Each wall is flat, endless, passes through zero and stands at right angles to its row. A trip goes straight from one point to another. List the walls that it crosses, first one first.

Walls:
(1): [ 4.7 -6.6]
(2): [ 15.2 -43.0]
(3): [-14.0  -0.9]
(4): [ 18.1 -19.5]
(5): [-35.6  -2.6]
(6): [ 29.0 -21.4]
(7): [ 0.8 11.0]
(8): [-2.3 23.8]
(9): [-10.6 -14.9]
Trips:
[-25.7 -15.9] to [-16.2  13.6] => 2, 8, 7, 9
[15.7 -3.2] to [-0.2 12.5] => 7, 8, 2, 1, 4, 6
[15.5 -8.8] to [  8.3 -18.6] => 9

Walls:
(1): [10.4 22.6  0.2 -7.8 -2.5 -9.7]
(2): [-22.2   0.6  11.0  -4.6  23.2   6.6]
(3): [-12.5  15.0  -6.2  20.0   4.2 -14.5]
(4): [-10.1  13.3   7.4 -17.8 -13.6   4.4]
(5): [-11.2 -20.0   4.9 -20.1  -6.1 -17.3]
(6): [ -3.5 -18.8  -2.9  20.2  18.3  -2.2]
Trips:
[  9.3  -2.4   5.1 -19.4  10.0 -38.6] to [ 10.4  -6.1 -10.5   3.1  18.0  11.7] => 3, 6, 2, 5, 1
[  3.0 -29.4  15.3  11.3   5.1   5.0] to [ -4.2 -51.4  -6.3  13.4  13.2 -13.7] => none
[ 16.8  12.7   9.8 -14.1  21.7  30.9] to [-10.6  -8.3 -14.7 -43.2  -4.8  27.9] => 1, 5
[ -5.2   9.6 -15.6 -14.8 -14.1   7.1] to [ 0.1 18.3 13.2 26.1 -1.6 12.8] => 5, 3, 2, 6, 4
[ -9.4  -8.5  17.8   7.1 -23.5 -22.8] to [-1.0  1.5 13.7  2.8 -6.4 -9.0] => 1
[ -0.4  -9.8   0.4  -7.4  17.2 -11.2] to [22.5 39.3  8.2  3.2  6.8 -6.4] => 1, 3, 5, 6, 2, 4
[ 32.2 -27.0 -22.5  12.2   8.7  -9.7] to [-10.5   9.5   3.2 -15.3 -19.9  23.9] => 6, 4, 1, 2

Walls:
(1): [-15.5 -10.1  -3.1   1.3  -1.4  14.1  29.3 -11.2  11.0  16.5   7.5]
(2): [-11.8   9.3  -8.9  23.1  -2.3  21.5  -1.0  12.5  34.7   5.4  25.7]
(3): [-5.8  9.3  0.5  7.3  5.1  8.7  3.3  1.6 14.4 10.5 -9.2]
(4): [38.1 -0.3  5.8 37.4  4.9 -8.8 21.7 -3.6 12.1 -8.3  0.7]
(5): [ -4.8  -0.9 -12.5  10.4   1.7  16.4  -0.1  14.0 -15.4  19.9 -11.1]
(6): [ -6.6  -1.3  -0.5 -15.2 -13.6   4.5  -7.4   8.7 -20.0  -7.3 -10.0]
(7): [ 13.1 -30.0 -48.8  -9.3 -28.7   9.1  22.9 -16.3 -30.7 -23.1  -4.4]
(8): [  9.5  28.1  22.1   5.9   6.7  -3.7  -1.8   7.6 -25.0  13.5  -3.3]
(9): [  0.2 -14.9   4.0   4.4  -8.5  16.1  -4.9 -10.2 -10.2  22.5 -12.4]
(10): [-31.9 -18.9   7.7   0.9   0.9   5.7 -13.2 -14.2 -14.4  12.4  11.2]
Trips:
[-11.4 -11.1   0.8   8.8 -18.2  31.7   7.6   6.8   5.7 -17.1   3.4] to [  9.6  29.0  17.6  27.2 -24.3  21.9   0.3  25.1  26.3 -25.5   4.3] => 4, 10, 9, 7, 5, 6, 1, 8
[ -7.5  19.2 -10.5 -27.7   1.8  21.1   4.3 -16.2   1.5  -8.7  -0.6] to [ 2.9  3.9  5.3 14.4  7.0  9.2  8.1  4.7  2.8  2.4 -5.9] => 2, 5, 8, 6, 7, 9, 4
[-12.8  12.1  -2.7  -1.2 -21.5  20.9 -15.8 -16.3   6.0 -30.5 -12.8] to [ -1.4  -3.0  14.3  21.0 -28.6   6.8  27.6   4.6 -26.8 -16.5  32.8] => 3, 1, 4, 8
